Every row gives one point. To make a cloud, some directions were put in groups of two or more. Within a group, all points are equally far from the middle, so they leave a hole (a ring in 2 directions, a hollow ball in 3). The other directions are filled evenly. Then the cloud was stretched, turned, moved and blurred a little. Count the holes, and give their numbers of directions, smallest first.

Cloud (22 x 3):
[[-49 -31  14]
 [ 47 -32  13]
 [ 53  29   8]
 [ -6 -49  43]
 [-44  40   8]
 [ -7  14 -50]
 [ -7 -46 -31]
 [-26  30 -35]
 [-28 -53   2]
 [ 29  33  52]
 [-33 -16 -37]
 [ -7  -7  68]
 [-19 -35  55]
 [ 19  60  16]
 [ 56  19  16]
 [ 30 -43  34]
 [ 46  37 -11]
 [ 34  32 -34]
 [ -6 -52 -20]
 [ 50  -9  36]
 [ 41  45   3]
 [ 12  57 -12]]
Holes: 1 (3)

Cloud (51 x 6):
[[-34 -66 -19  32  17 -41]
 [-62  22 -49  11 -10 -47]
 [ 26 -20 -39 -44 -25   9]
 [-15  24   7 -15 -21 -64]
 [-17 -57 -37  15 -17  43]
 [ 29 -21 -56  14  60 -50]
 [ -9  45  22 -35  44 -24]
 [-61  -5  -8   5  70  40]
 [-12 -37 -24 -68  11 -37]
 [-49   7 -32  18  58  59]
 [-18  41 -21  -9 -41  24]
 [ 25  19  15 -56  14  -9]
 [-35 -57 -42  -6 -19 -44]
 [-15  43  20  -7  64   8]
 [-55  33  20 -47  44  15]
 [-29  23  20  46   3  33]
 [ 16   7  18   7  64 -27]
 [ -9 -49 -11   7 -33  -6]
 [-47 -15 -57 -53  -2  12]
 [-55  30 -26  -8 -22 -31]
 [  6 -12 -10   8 -43 -21]
 [-42 -54  19 -36 -20  45]
 [-50  37  21 -18  66 -43]
 [ 29  15  14 -64  -9  21]
 [ 28  16  32 -30  42  31]
 [-69 -21 -27  30  12  53]
 [-62 -31  -3   8  51  51]
 [ 17 -12 -18 -53   4 -57]
 [ 17  16  27 -49  20 -18]
 [ 20 -22  16  23  26  44]
 [ -5  20  46  -5  38 -18]
 [-26  30 -33  52  11  13]
 [ -1 -17  19 -37   5 -73]
 [  2  -9  39   8 -34  34]
 [-75  10   4 -33 -25  29]
 [-56  11   6   6  56  68]
 [-69  16  14 -55  34   6]
 [-77  15 -19  -8 -14 -44]
 [-83 -23 -19  34  19   5]
 [-35  -9 -31 -83  16  56]
 [-18  19  11  15 -42  -5]
 [-58  29 -10 -57   0   9]
 [ 24  29 -53  21  39 -39]
 [ 10  53  -1 -33  47  21]
 [ 27 -30 -46  -6  58   7]
 [-60 -48 -27  28  35  21]
 [  5  11  44  22  10  54]
 [-19 -48 -67  16  42  11]
 [ 26  -5 -34 -46  10 -53]
 [-48 -61 -43  22  -1 -20]
 [-64 -61 -10   2  -2 -28]]
Holes: 2 (2, 3)
